Every row gives one point. A path goes straight from each point to the next, and from the last back to the first. The post is the endless flat space through its rows: a point in 2 columns, a line in 3, a plane in 4, and so on, so that a path can go around it. How many times does the path go around the post? Going back the other way cancels.

Post:
[[ -9   0 -35]
 [  5 -20  39]]
Path:
[[ 44  16 -16]
 [ 11  17  15]
 [-31  62 -47]
 [-14 -32  40]
 [ -8 -15  47]
 [  8  54   3]
 [ 22  28 -41]
 [ 35  -3 -34]
 [ -3 -65  -4]
 [-50 -63  25]
 [-28  -4   8]
 [-15  43 -62]
 [ 17  13 -24]
 [ 45  13 -12]
 [ 14  61 -64]
 [ -3  23  59]
 [-42 -14 -27]
 [-21 -35 -12]
 [ 12 -27   9]]
Times around: 0

Post (7 x 8):
[[-25   8   7   8   4  24 -14  -3]
 [ 58  -6  14  66 -19 -67 -44 -13]
 [-25  25 -71 -45 -20 -19   9  35]
 [-38  11  11  21 -16   6   9 -48]
 [ -9  21   1   4 -33  43  -1 -13]
 [  0   7  20 -25 -24   5  14 -31]
 [ 16  75   0 -49 -31 -35 -10  32]]
Path (22 x 8):
[[  39   32   15   29  -27  -20    3  -32]
 [  -9   20   -9  -12   -8   49  -10  -11]
 [ -87   55  -17  -28   37  -45  -15  -32]
 [  22    3   10   -7   20    9   22  -27]
 [  24   52   21    8  -38  -21    2   14]
 [  30  -48   23   30   -8    0  -16    9]
 [ -14    3  -33    8  -12  -31   21  -20]
 [ -15    3  -27   -9   -6  -14   30  -60]
 [ -82   18  -21   16   36  -25  -58  -10]
 [  13   50   -6    0  -44    3   -8  -39]
 [   0   26    5   54   -9  -61  -18  -50]
 [ -61   52   45  -31   58  -14  -50    8]
 [ -33  -21   -2  -39  -17  -26   -7  -10]
 [   7   80   54  -35  -36    1   -8   31]
 [ -52   21  -17   17  -34   28   52  -39]
 [ -33   13  -18   45  -15  -33   45  -25]
 [ -31  -33  -26    0   19 -121   34  -22]
 [  -1   35   -5    8   20  -44   17  -18]
 [  28   42  -34  -13  -24  -19  -31    6]
 [   3   -2   13   16  -35   23   -9  -42]
 [ -20  -23  -49  -61  -30  -12   12   36]
 [ -40   33   10  -37  -32   -6   64   -8]]
Times around: 2

Post:
[[ 11 -14 -24 -17  -3 -18  -4  29 -10 -10  -9 -49]
 [ -2 -24  18  16  12  -1  38 -20  -9   9  12 -15]
 [-33   7  -2  22   2 -34  53   2 -18  -7 -35   5]
 [ 66   0 -21  12  22  33   9  41  -8   0  20 -62]
 [ 13  -1 -59   4  -1 -86   1  -4  -7   5  26 -51]
 [-38 -13 -29   0 -17  -3  27 -16  41  14 -15   9]
 [  5 -11 -15  15  -3  -4 -12  15 -29 -30 -11 -11]
 [-41   2 -59   3  16 -35  37 -38  -4  29  14 -10]
 [-47 -39 -17   8  -7 -56   5  80  39  11  28 -16]
 [ -6  26 -33 -41  -2 -47  -9  25 -20  -1  24  22]
 [ 33 -23  -7 -26 -19  13 -10  13 -45  31   0  10]]
Path:
[[ -18   10    9  -36  -26   15   37   -6  -42  -15  -17   15]
 [ -26   20  -44   32   -1  -20  -11  -20   42  -26   53   28]
 [ -12   -1   10   -3  -25  -15   14    5    7  -16   -7   -7]
 [   1   67 -121   26   18  -21    0   16   25   26   28   -5]
 [  -6    7  -12   -6   -9  -64   -4   16   10   -5  -16   23]
 [   3   -6  -49  -10    3  -17   26   22  -11   24  -17  -14]
 [  48  -33    6   -2  -32   22   13   12  -19   10   -1  -11]
 [ -21   13    0    6   -9  -53   28   58   -8  -26   31  -36]
 [ -39   22  -43   29    9  -13   43   15    7   26  -22    7]
 [  36   20  -72   44   36   -7  -35   44   -7   35   34    1]
 [ -21  -33  -25   -4   -4  -37   21   23   17    4  -23   -4]
 [ -27  -33  -12   -2  -18  -44   54   24  -24   -9  -38   -2]
 [  12   -1  -10    8  -17  -68   19  -28  -47  -19    8  -31]
 [ -85   18  -24  -35    4  -78   16   16    3    0   -2  -23]
 [  47  -11    0    9    4  -69   12  -37   -3   35   -5  -21]
 [  16  -19  -31  -23    5  -13  -14  -22    8    8   -2   30]
 [ -35    8  -52   33    9  -80   19  -12   65  -31    6    4]
 [  20  -62   -2   -3   10    7   39  -11  -16   31   39  -29]
 [ -12  -36  -16  -31  -10  -38   20   47  -25   45   25  -38]
 [ -34   32  -30   48   27  -51   59   43  -23   14    2  -12]
 [ -47  -19   21  -35  -16  -71   13   17   29   -1  -20  -12]
 [ -23   31  -54  -39   26  -12  -29  -29  -57  -22   -2   27]
 [  -7  -39   16  -19  -12  -12   46   -6   29    2  -23  -23]]
Times around: 4

Post, 17 rows:
[[  4 -43  44 -14 -38 -23  25  17  13   3   8 -24 -37  20   3 -50 -19  11]
 [ 57 -28 -18  -1  13  -8 -19  38  14 -32 -36 -38 -23  10  40 -19 -58 -30]
 [ 25 -20 -71 -74  16   1  -8 -14 -46  31 -13  -8 -23  -1  19  -3  -8 -74]
 [-14 -31  15  62   7  15  -2 -10 -33  -8 -30 -45  -7  20  -2  52  23  -3]
 [ -5  -9   8  -8 -32  19  19 -15 -11  -1 -12 -35 -46 -30  43 -22   0 -16]
 [ 21  35 -26 -57  -6 -10 -27  38  47  -5  22 -32 -15 -27   1  12 -16 -40]
 [ 34 -54 -36  10 -44   8   3  53  -6 -25 -20  12 -10 -19  15  58   0 -10]
 [ 27  32  23 -54 -20 -33  12  15 -24  36   8  22  27  21  35  28 -28  31]
 [-47  10 -12  51 -32   5 -39 -18 -42 -24 -10  -7   1  12   2 -15 -50 -15]
 [  8  10  34  19 -14 -34 -35 -27  -4  -3 -17   4 -56   9   3  16   6 -40]
 [ 54 -16 -15  12 -10 -13  29  19   5  15  27  -2  -3  -2   0 -18  -1 -39]
 [ -9 -45 -34  54  -4   9 -31 -17 -22  -1  14  26 -22   6   2  37   8  12]
 [ 15 -16  54  68 -49  32 -26  42   1 -30  32  14  -5   3  -5   3  26  33]
 [ 11 -17  19  71  -3 -41 -36  13  34  50 -32 -32 -33  31  38  19  27 -72]
 [  9   7 -19  -5 -46   9 -31  11  65 -30 -17  -2 -37  19   7 -24   8  -9]
 [-22  40  32   9 -17  20 -22  25   7   3 -21  35  -8  21   0  28 -42  18]
 [ 12  16  61  52 -34  -4  -2  39  -4  17 -34 -49 -10 -17  -3  -5 -31  46]]
Path:
[[  14   19   46   22  -15  -18   14  -31  -19  -29    8  -32  -64  -17
    -5  -15  -22   -9]
 [ -41   65   42   13   28  -15  -45  -16  -51  -51  -22  -19  -27   24
    43  -30 -103   -8]
 [   1  -72  -75   54    9  -44  -49  -17   20  -64  -35  -49   -7   34
    24    7  -28  -54]
 [   3   74   56  -40  -72  -26   46   27  -24   29  -42  -11   17  -81
   -61   54  -74   69]
 [  28    8  -15  -14   -2    3  -11   -3   18    7  -12  -16  -19   11
    39   14  -10  -19]
 [ -12    4   -9  -55  -27   36  -70    0   -4    3   31   26  -17   25
    14   37   24  -78]
 [ -51    2   -6  -33  -60   33  -14   -9  -17  -39    6    0   -3  -46
    -9   28    4   14]
 [  74  -17   39   54   -7  -38  -37   48   -5   -1  -44   -4   -1   26
    33  -36  -24  -29]
 [ -23   45    9   -1  -33    0    2  -41   -3   52  -74  -19  -20  -14
    32   30  -17  -48]
 [  54  -18   24   67  -33    0  -13   54   -7   35  -16  -76  -22  -46
    44  -11  -19    2]
 [ -39   -8    0   45  -72    6   -3   28   23  -27  -28  -22  -40   -7
    47    4  -32   53]
 [ -24  -20   31   41  -41  -41   30  -48  -33  -50  -14    3  -39   -5
    -2   21   45   -3]
 [ -30   30    7  -22  -41   -3   16   -5  -20  -20  -47  -39   34   -1
   -58  -23  -41  -25]
 [  44  -48   28    6  -38  -65   24   62   29   50   44  -30   19   18
   -43  -33  -17    1]
 [  46  -53  -53   20  -11  -55   11    4   11    0   56  -10   -8   19
   -42   37   19  -68]
 [  26   33  -19   33   -5  -19  -19   47  -24   23    6  -52    1  -16
    50    5    8 -103]
 [ -24  -29   18   21  -35    4  -59   18  -32  -78  -83  -49  -21   57
    22  -51  -11   -8]
 [  10  -20    9   -5  -25   19  -34   29    2  -23  -22   -2  -54   24
    37   28   20  -21]
 [  36    2  -32   47  -62   32  -14   41    8    2  -25    7   -6    3
    16   -7  -15   -8]
 [  46  -29   30   77   15   40  -17   29    6   23   33  -24  -62    7
    12   30   36   -2]
 [  75   -7  -15    2  -11   -6   33   46   -1   -3    6   21  -34  -15
     2   33   24   29]
 [  -2   23   -1   -4   -2   -4   24   -7  -34    9   14    0  -15   46
   -18  -10  -11    8]
 [   1  -16   39   93   -5  -14   12   -2   10  -16   -6  -65  -12   27
    47   -5  -82   22]
 [  37  -33  -46  -61   11   13   37  -26  -69   48  -47   16  -14    4
    30   17  -24  -35]
 [  26   21    3  -61    7  -27   50   14  -87   64   17  -19   40  -67
   -11   -5  -25  -68]
 [  14  -51   -2  -36  -50    5  -62  -22   15  -20  -43  -65  -58   10
     5  -65   49  -26]
 [  43  -56  -50   51  -52  -10    1   19   76    9   -8  -25  -25   37
    58  -53  -34  -22]]
Times around: 2

Post, 17 rows:
[[  8  26  40  -3 -45  22 -13  23  26   7 -33   7  26  11  14  29   3 -42]
 [-70  10 -33 -14 -50  69 -10 -12  13  44  14  19  -4   3 -26  37   8 -29]
 [ 32  41   7 -33  15 -26  22  43   0 -45 -12 -23  19 -20  -2 -12   5   5]
 [  3 -38  14  14  69 -68   3   6 -75 -18  -4 -11 -22 -51 -17  -8  50   2]
 [-30  33  17  25 -12 -42  38  41   0  -5  12 -43  29  15  -6  16 -42  -8]
 [ 15  -2   2  38 -49  31 -23   5  17   4   2 -21  31 -36 -24 -20 -15 -33]
 [-23 -69 -47 -19  29  19  21 -25  -3  20  26  36 -46   2   6   0  -9  14]
 [ -4 -38 -28 -48  20  34  35 -40 -49  39  57  49 -13  -7 -15  -1  52  41]
 [ -3 -43 -26 -12  69  -6  40 -30 -26 -32  54   9 -37   3  12  20  66   9]
 [-23 -73 -46 -28  18  50  26 -20 -20   8  12  13  -4 -13   0  -9  20  58]
 [-15  65  10  -9  31 -56  30  -6 -46 -63  16 -39  33 -24  44   2 -10 -11]
 [  9  44  -5  58 -26  34 -59  32  12  -6   4  -3   8   3  -5  15 -23 -14]
 [ 25  18 -23  11 -47   8 -31   0  53  29  26 -29  33 -21  12  30  -5  -7]
 [-44 -61 -24 -49 -20  45  46  26 -38  17  45  39 -35 -21  12   5  41   5]
 [ 35  48   5  17 -41 -37   9   8 -22 -40 -11 -57  -8  12  12   9   2   6]
 [-14  17 -29   0 -24   6 -54  30  23   2  -9 -15  45  36   8 -22  -9 -22]
 [ 30 -60  25   6  41 -47  -7  12 -39 -74  29  -1 -26  -9 -31  44   5  22]]
Path (27 x 18):
[[ -29   -1    2   35   14  -22   64  -27  -58   -7   10  -40  -28   34
     7   31    0  -40]
 [  40   10   20  -24  -37   -6   38   29  -74   -9  -18   22  -28  -41
    24   -7   70  -39]
 [ -34   -7  -55    1   76    0   25   45  -25  -21  -18   16   -6  -39
     5  -44   -4   42]
 [ -13  -38   -1   16   31   -8    3  -56   10   15   13   29  -60  -10
    -1   23   19   -3]
 [ -35   -7    3  -16   28   -5   26   17  -42  -24   35  -34   20  -35
     1  -10   21   24]
 [   4   -3    8  -26  -57   47   19    2  -28   43  -13  -44   51  -50
    -4  -18   34    5]
 [  35   64  -59   55  -21   16  -20  -67  -24   -3   38  -55   14   27
    39   14   40  -36]
 [  53  -19  -59   73   52  -77    2  -28   21   27   24  -47   29   20
    15  -17   -1   30]
 [ -12  -18  -16   26  -90   72  -61   24   16  -55   27   -3  -22  -55
    -6   36    8  -12]
 [   5   35  -43  -30  -23    6    2  -31   18   35   62   -7   -8   34
    21   29   21   44]
 [  -3  -39   27   -5   60  -20   16   37  -16   -5  -48   24   24   30
    46  -62  -52   -7]
 [  -3  -23   -9  -15  -45    1   66    5    1   29   13   -6   11   33
    45   28  -35  -12]
 [ -35  -19  -13  -37   -4  -11   55    4  -28  -20   47  -13   28  -21
     0   43   43    2]
 [ -78  -52   -1  -10  -49  -24   12   21   17    0   34   13   -1   30
   -24   67  -31    4]
 [   0  -46  -14   24  -14    0   -4  -41   37    4   56  -20  -52  -66
    -6   71    9   -4]
 [  42   33   11  -27  -44   91   -2   17   60  -18    6  -30   73   36
     3   24   -8    1]
 [  51   17   -3   23  -58  -12   -6  -32  -10   31  -22  -57   42   12
    19   -5   11  -34]
 [ -55  -61  -88   16   11   31   36  -62   38   22   86    8   57   40
    -1   37  -20   30]
 [  -4  -40  -21  -29  -16   18   16   -8   24   23   -6   38    7   40
    14  -31   25    0]
 [ -39    8   53  -12  -36  -30  -24  -11  -16  -13  -22    5    9  -10
   -12   37    3   -3]
 [  34   10   44   29  -22   -2   20  -28  -31   47  -13  -33    0  -68
    24  -27  -26    0]
 [-104    6    7   42   51   39  -48   73  -82  -44    0   24    6   21
   -36   -6  -17  -60]
 [  37  -15  -29   55   43   14  -49   16    8  -27  -17   11  -10    3
   -32  -11  -18  -19]
 [   0   -6  -14  -19   39    4  -42   -5    2  -52  -30  -30   84  -75
   -48   -2   27   11]
 [  82  -27  -27   11   37  -18   41  -35    0  -10  -13   20  -63   23
    -7  -47   28   52]
 [ -50  -48   50   18   -3   14   -1   21  -60  -21   11    8  -12  -93
   -25  -10  -31  -14]
 [ -28  -19   77   -9  -10   26    3   17   -4   33   24    2   31  -44
    -7   58  -16  -17]]
Times around: 5

Post (17 x 18):
[[  7 -53  17 -14 -26  33 -21  16  34  -9  38 -58 -70  23 -17  11 -12 -31]
 [-19  43   8  18  42  -2   6 -61  16 -54 -18 -63  48 -66  13   3  26   3]
 [-21   2  25  -2 -11 -20 -45  12 -28   9   7 -18 -15  -1  40  11   8  32]
 [-37   3  -4 -14 -12 -11 -27   1  31   9  -2 -14 -57 -33 -19 -20 -35 -12]
 [ 11  27  15  41  20   7  25 -81  11 -16  20 -58  48 -57 -10 -32  21  17]
 [-36  40  -4   9 -35   1  10  -7   3 -20  26  40  11  26  33  -4  -4  55]
 [  6   4   9  17   9 -15   2 -22  30 -18  11 -42  27 -44 -29  26   1  43]
 [ -4 -26   6  28 -20   2 -35 -27  31 -22   2   0   1  -9  -8   1   4 -42]
 [ -4  27   3 -31 -45   2  13  21 -24   6 -11  44 -21 -22  27 -10  54  33]
 [-28  43   0 -43 -48  -5   4  39 -27  21 -16 -11  50 -11  20 -10  15  26]
 [ 49  33  -2  64  54  18  18 -70  50   1  21 -65  13 -65  20  14 -24 -14]
 [ 13  -1   5  -3   9 -10 -48  14  36 -10  -6  -5 -28  32 -20 -35  10   4]
 [-17 -33 -22 -13 -11 -31   3  -3  19  18  47 -11 -10  -5  18  -7  41   5]
 [ 13 -31  22 -22  11 -34 -27 -48  15 -11   3 -53 -52  12 -11  24 -18 -29]
 [ -4  16  26 -41  -4 -13  16  11   9 -13 -15  36  51 -24  71 -27   9  63]
 [ -9 -44 -14  10  53  21 -36 -23  -5   2  15 -52 -63  25 -67  11  -9 -55]
 [-25   8  62  18  30  -9 -10  -7  27   6  10 -15 -32   5 -28  -5  28 -12]]
Path, 29 rows:
[[-58 -40 -42 -17 -65 -54 -24 -24   9 -43  14   1 -42  30  23  18 -51 -10]
 [ 24  87  24   7  55 -49  32 -62  -8  -7 -15   0  34 -11 -11  -5   8   2]
 [ 10  65  49  46 -25  62 -17  34   8 -24  47 -46  13  11 -36 -25  52  47]
 [-39 -12  51  66  12   6 -29 -48   7  37  84  15  16  57 -13  27  46  21]
 [ 32 -14   1 -53  17 -83 -48 -22  27  22 -35 -89  26  16  -4  18  14   8]
 [-32  -6 -12  31  20   2  27   5  46 -11  38   7  21  26  -4  -9  -4  13]
 [ 26 -50 -40  51 -41  -2  -9  20  71 -31  53  51  16 -11   4 -12  -8  24]
 [-29  40 -11  47  74  13 -30 -91 -32 -26  38 -73 -32 -45 -42  25 -58 -33]
 [ 11 -38 -31 -62  11   9  -9 -21 -62 -38 -28 -62  14 -31 -42   8  26  -9]
 [-25  -9  -5 -30 -44 -15  -5 -14  51 -21  41   4 -38 -12  14  71 -67   2]
 [ 49 -29  15 -19  13  26 -33 -34 -15   3 -25 -23  39 -64  30  22  32 -16]
 [-53  41  10 -16  54 -21  -2 -45  -9 -14  22 -19  38 -21  -3  14  51 -23]
 [ 43 -27  12  25  14  50 -38  48 -26  -3  35 -32 -21   1  -6  -7  -5  32]
 [-23 -10  -3 -39 -38 -26 -21  32  10 -22 -46  19  -1  32 -82 -44  20 -17]
 [-16  16 -15  31  26   2  31 -38  46  -5   3  10  15 -36  -8   5  34 -17]
 [-69  12  33 -35  32 -22 -47 -11   5 -15 -38 -51   7 -36  23  35  61 -24]
 [-13 -23 -51  11 -41  11   4 -51  43  31  23 -40 -33 -43  28 -26 -52 -13]
 [ 11  44 -17  39  24  32  22 -39   4 -10 -12  -9 -45 -33  40   3  10 -51]
 [-45  -1  35 -28 -53 -32  -7  15  18 -49  -3  23   5 -50  59  29  30 -18]
 [-15  -2  13 -57   3  32  33  65  22   2  17 -16 -34 -21 -51  55   8   2]
 [-60  -6 -43  30 -23 -32  43 -37  28 -10  78 -26  22 -41 -28  13 -10 -37]
 [  2 -46  19 -48  18 -37  46 -19  49 -29  -4 -15  -8  16   1 -33   4  28]
 [-39  46  12  25  44 -47 -27   4  23  47  10 -27 -45  11 -36   0 -19  62]
 [ 34 -15  24  32  -7   7  17 -70  74 -67  -9 -11 -54  31 -39   7 -48  -9]
 [-51   2  85  25  50 -39 -18  -5  -4 -19 -29  21 -26  15 -26  -4 -11 -33]
 [-47   9   9 -20  35 -68  -8 -81 -14 -27  22 -57  21 -20   2 -15  29 -10]
 [-47  42  88  25 -36  37 -61  44  40   9 -20   4  35 -22 -53  39  37 -42]
 [-51   0  41  15   7 -44 -41  10   6 -29  18   5  22  59 -26   3  61  95]
 [ 25 -24 -67  18  -8 -59 -44 -58  56 -40   2 -38  -8 -28  50  -4 -15  58]]
Times around: 2

Post, 17 rows:
[[ -31  -17   19    2    3   16   52   12   26   41    8    9   54   -3
    33   29   35   14]
 [ -27  -43    6  -26   17  -13  -16  -10  -37    3   48   13  -22  -23
    29   78  -16   16]
 [  36   13 -114  -37  110   40  -22   50  -40   31  -34  -14   34  -59
   -31   -6   72  -20]
 [  -6   48   -6  -24  -11  -47   19    5   14    0   -7   18   11  -19
   -11  -17  -35    2]
 [ -60   20    9   13   20  -16   25  -40   21  -12  -12    4   -9  -31
    29   22  -33  -11]
 [ -39    3    9  -27  -21   45   22   56   11   -2    1  -12   -7   25
    57    7   13   -1]
 [ -10  -29   51    2    0    8  -20  -53  -11    2   12  -41   39   15
    39   22  -33   42]
 [ -61   12  -12  -27  -30   23    0    5   28   11  -34  -45    2   -5
   -12   13   -7    4]
 [  -7   -3    7  -20    1   42  -18    3   68   16  -15   20  -16    5
   -54  -10    2  -45]
 [  43    0  -18   49    8  -20    1   42  -22   25  -53   -8   38  -38
   -56   -4   23  -14]
 [  -4  -36  -27  -22    4   42   38   -3  -12   11    1    8   16   -8
   -24  -24    3   -7]
 [  -4   56  -17   51  -80  -20  117   46   41  -35   19   -2   16  -35
    21  -13  -45   18]
 [  -4  -36  -25  -35   66  -16   -8  -18    2  -34   13   -2   68  -39
   -23   -1  -65  -53]
 [ -47  -16   42  -21   -2   -1  -33  -25   28  -31   32  -42    4   27
    -9  -21    8   15]
 [  30  -16   -1  -22  -31   -6    6   -1   15    7  -15    3   -9  -31
    -6    9   27  -22]
 [   7    7    4   -6    2  -95   29   -9   50   12   13  -31  -14   22
    -6  -20  -23   -4]
 [   5  -12   27    5  -34    5    4  -13  -11   68   25  -14    0  -62
   -10   19   -6    3]]
Path (28 x 18):
[[-17   7  -4  13 -20  22  32  -2  77 -22  -5   5 -18  -6   9   4  11 -14]
 [-80 -16 -15 -12  -7  35  12 -23   2  34 -24  22  11 -17 -43  10 -86  -9]
 [ -7  21 -29  29   9  23  44  39 -28 -16   8   4  27  21  41   3  -2  -7]
 [ 14  38 -61 -32  -7  19  56  14  26 -13  12 -27 -29 -49   9   4 -10 -47]
 [-25  -5 -24 -25  42   3 -18 -43  32   9  21 -24 -40 -62 -24  38 -30 -33]
 [  3  28 -48 -36  46  38  23  15 -51  27  -7  15   8  11  39  14   5  34]
 [-15  17 -70  -4   7  26  11 -31 -24  15   8 -46   3 -31  63   3  13  23]
 [-49  22  49 -11 -97  27 -11  59  -4 -34  40  26  -5  22  17  -7 -42  25]
 [-34 -70 -55  -5 -38  45  68 -18 -31  -5  26 -19  19 -32 -21  27 -75 -66]
 [-23  27 -15 -49  -7  56  20   3 -55  57   2 -27  23 -15  14  22 -52   0]
 [-10 -10  23 -50 -18  26   2  43 -48  29 -12 -68  14 -22  35  33 -29  33]
 [-34  36 -30 -29 -34  80  14  59   4 -18  -7 -13   9 -31  -9 -25 -45  26]
 [  3 -31  -4 -45 -38 -25  65   0  -2  47  16  51  65  27  23  -9  10  32]
 [-43   0  37  22  23 -35  17 -50  27  23  65 -20  50  -1  19  30 -30  -9]
 [  7  58 -13 -14   1   7 -40  40  12 -10   9  -7   2 -62 -57   7 -39 -29]
 [ 41  45   0 -21 -30 -44  33  72  -3  52 -50 -15  -1 -41   7   9 -82  10]
 [ -1 -21 -26 -18 -10  -3   6  35  43 -13  16  25  37 -78 -11  45 -68 -11]
 [ 23 -14  -6  28  15  50 -33  15  29  45   7  -1 -28   4  12 -20  62   1]
 [ 25  -1 -16 -64 -41  13 -30  -4 -62 -33  79 -38  -5 -33  38 -15   7  12]
 [-32  -2  44   9   0 -30  31  -5  10   5  17  33  30  37 -10   8 -20  20]
 [-35  24  39 -96  14  23   0   0  57  -6  -2  35  19 -40 -25 -26 -58 -47]
 [ 25 -12  22  35 -13  15 -25  61  52  10  26  31 -19 -66  14  60  17 -26]
 [-15 -58 -36 -44 -28  75  31  37 -42  47  38   5  31 -87  71  53  94  -1]
 [ 25   1 -12   0  48  21   8  -4 -24  -1  56 -32  66 -45  61   1  52  19]
 [ 20   1  13  14  -2 -15  60 -22  30  53  12  35 -41 -25 -11  46 -36 -40]
 [-47  26  25 -29 -41 -54  31  50  23 -27   1 -29  37 -22  14  -4 -60 -32]
 [-78  37 -11  -3  40   7  45  35  29 -41  -7  17  42   1 -29  -4  16 -65]
 [ 27 -29  25   2 -33  71 -28 -56   5  54  39  -6  30  -5  17   9 -12   9]]
Times around: 3
